Each point is reached from the start by the listed moves, each made once or not at all, plus a little noise. Is the number of moves made odd or even? Then give how often each move was made.

Moves:
(1): [42  0  8  1 -8  9]
(2): [-1 45 13 -6  8  3]
(3): [-10 -15  57  -1  -1   0]
Start: [-7  4 33 10  2  5]
Points:
[-18  33 105  10  16   7] -> even (0, 1, 1)
[ 22  36 111   7   3  15] -> odd (1, 1, 1)
[32  5 40 12 -9 17] -> odd (1, 0, 0)
[-8 45 43  9 12 11] -> odd (0, 1, 0)
[-20 -13  91  12   3   9] -> odd (0, 0, 1)

Moves:
(1): [ 47  -1  -3   8   7   9 -15   6  -4  -2   6  -3]
(2): [-12  47  21   5   8  -6 -19  -1  -1  -3   8 -10]
(3): [ 13  -4  41  10   7  -2   8   0 -13  19 -20 -16]
(4): [ -1 -12   3  35 -28  -3 -19  -6  -2   9  12   2]
(5): [ -8 -10  -5  12  42  -1  -8  14  14  -8   1  -2]
(6): [ -2 -13   8  -4  -3  49   9  14  29   3   7 -17]
(7): [  5   7  -4  23   0  -1  28   4   3   1 -11   3]
(8): [ -2   1  -2   3  -8  -4  -6  29   0   4 -17  -2]
(9): [  7  -3  14  -4  -9 -12   6  -1  31  -4   0   3]
(10): [-7 12 -9 -9 14  6 -3 -4  7 50  6 -6]
(11): [ 1 -7 10 -6 -1 -7 12 25 -7  4 26 12]
Start: [  7   2  30   2 -10  -3   2  30  11  17  21   5]
Points:
[  3 -18  38  29  19  35  38 117  52  18  25  -1] -> odd (0, 0, 0, 0, 1, 1, 1, 1, 0, 0, 1)
[  3 -19  70  43  25 -12 -10  59   9  89  47  -6] -> odd (0, 0, 1, 1, 1, 0, 0, 0, 0, 1, 1)
[ 51  23 114  39 -23  24 -28  91  49  97  47 -32] -> odd (1, 1, 1, 1, 0, 1, 0, 1, 1, 1, 1)
[ -2 -40  46  41  -2  35  -3  77  45  25  68   1] -> even (0, 0, 0, 1, 1, 1, 0, 0, 0, 0, 1)
[ 56  29 101  54  33  29   6  94  71  24  -6 -41] -> even (1, 1, 1, 0, 1, 1, 1, 1, 1, 0, 0)
[ 50 -17  73  14  56  52   7  85  38  83  46 -28] -> even (1, 0, 1, 0, 1, 1, 0, 0, 0, 1, 1)
[ -1  31  62  74   1 -26  -9  39  58   9  31   3] -> odd (0, 1, 0, 1, 1, 0, 1, 0, 1, 0, 0)

Moves:
(1): [19  2 -3  0  0  7  6 -3  1  2 17 -2 -2 -9  4 -3  0 -2 11  0  6  0 11]
(2): [ -1  17  -4   1   0  10  12   5  -1 -12   4   2  -6   4   2 -11   0  -7
  -2  -6  -7  -8  -7]
(3): [-1  7 20 -1 -6  1  5 -4  1 -5  2 -5 -5 -1  1 -5  2 10 -1 -1  3  0 -8]
(4): [ -8  -3  10   8   1  -4  15  -2   4  18  12 -20  -7 -19   4 -10  16  -9
  -9  -1   2   8  -8]
(5): [  3  -7  27  14  22  29  -1  20 -14   3  -9   2   7  -2   3 -17  -7  -9
   2   0  -9  -1 -10]
(6): [-10   0   3 -20  11   9  -8  16 -10   0   4  -7   2  -2 -10  -7  19   9
  -9 -12  13 -24  10]
(7): [-12  -3  -8  -3  -9   3  34 -15  -2   2  -2  -5  19   8 -14   2   3  -3
  18   0  -1  -8 -10]
(8): [ -2 -16 -19 -10   5   0  19  10  -2  -9  33  -3 -12  -6  -2  -6 -14  26
   9  -1   2  10  11]
(9): [ -6  -1  -5   9  -5   6   1  -4  14   3  -6   3  -4   3   2 -11   9   1
  16  17  -5  -1   2]
(10): [  9  -5   5 -10   0 -20  -1  -4   7   7   5  -9   7  -6 -17 -11 -19 -14
   1   5 -18 -14  -7]
(11): [ -2  -1   3  -2  10  -5  -6 -12  19 -13  10  10   5   2  21  -3   1 -13
  -1  13  20  -6  -6]
(12): [ -2  -5 -21  11   1   1  -8  24  10  30  -6   2  -2  -2   4   1 -10  -3
  18 -15  20  -3  -1]
(13): [-4 15  1  7 -6 -1  1 11  0 -2  3 -6 13 13  3  6  5 -2 -1  9 -3 -5 10]
(14): [  2   8 -15  -8  -5  -6   1   7   4  -5   4   9  12  12   1   6  15  11
   0  -9  -5   2 -23]
(15): [  8   0  11  -2   4  27  13   3   5  -9  -5 -16 -24  -2   3  22   4   5
  -5  23  -7 -11   0]
(16): [ -3   6   2   1   2   1  -2  -5   9  -2  -5 -12  -6  11 -17   9   3  -1
   4 -12   0  17   6]
(17): [ -5  15  11  -7  14 -37  11  16  -8   9 -10   1   5 -11  20 -11  11   8
   8  12  -4  10  12]
(18): [  1  12  -5  12   9  -1  -3  -1   1   5  -8  -3   4   2 -14   5   3   9
   2  10   6   2   8]
(19): [ -4   6  -1  -4  -7  16  -8 -13   4  -1  -3  -6   3  -7   9   1  -2   0
   5  -2   1  -4  -8]
(20): [  4  -2 -12 -23  -6   1   5  10 -25   5  -6   7  -9   7 -10  -6 -14  -7
   4  38   5  13   8]
Start: [ 21  21   9   6  14   4 -12  -5  -4   6  -7 -28  22 -20   6 -15  18  10
   1  26   4   2  10]
Points:
[ 24  59 -20 -26  27  13  84   5   2 -22  25 -30   0 -10  18 -37  36  51
  61 121  19   3  10] -> even (1, 1, 1, 0, 0, 0, 1, 1, 1, 0, 1, 0, 0, 1, 1, 0, 1, 1, 0, 1)
[ 12  43  39 -13  18  65  55 -22  21  -5  -7 -68  15 -12  -9 -50  29 -26
  29  93 -17 -10 -57] -> odd (0, 1, 1, 1, 1, 0, 1, 0, 1, 1, 1, 0, 0, 1, 1, 1, 0, 0, 1, 1)
[-14  50   6 -14  17  62  35  -1  39   8   7 -78  12 -19  10  -9  69  12
  17   5  42 -34 -46] -> odd (0, 1, 1, 1, 0, 1, 1, 0, 0, 0, 1, 1, 0, 1, 1, 1, 0, 0, 1, 0)
[  1  20 -15 -26  24  22  27  55 -27  30  40 -50 -19 -39  -5 -59  17  30
  14  30  42  -1  17] -> odd (0, 1, 1, 1, 0, 1, 0, 1, 0, 0, 0, 1, 0, 0, 0, 0, 0, 0, 0, 1)
[ 20  49  17   3  35  10  41  -9  37   3  38 -61  -4 -57  52 -31  63  54
  35  87  23  12   4] -> odd (1, 0, 1, 1, 0, 0, 0, 1, 1, 0, 1, 0, 0, 1, 1, 0, 1, 1, 1, 0)
[  3  63  18  -9  34  75  41  -6   0   5   5 -57  32 -12 -15 -65  65  -1
  41  63  35  -7 -24] -> even (1, 1, 1, 1, 1, 1, 1, 0, 1, 0, 1, 0, 0, 1, 0, 1, 0, 1, 1, 1)
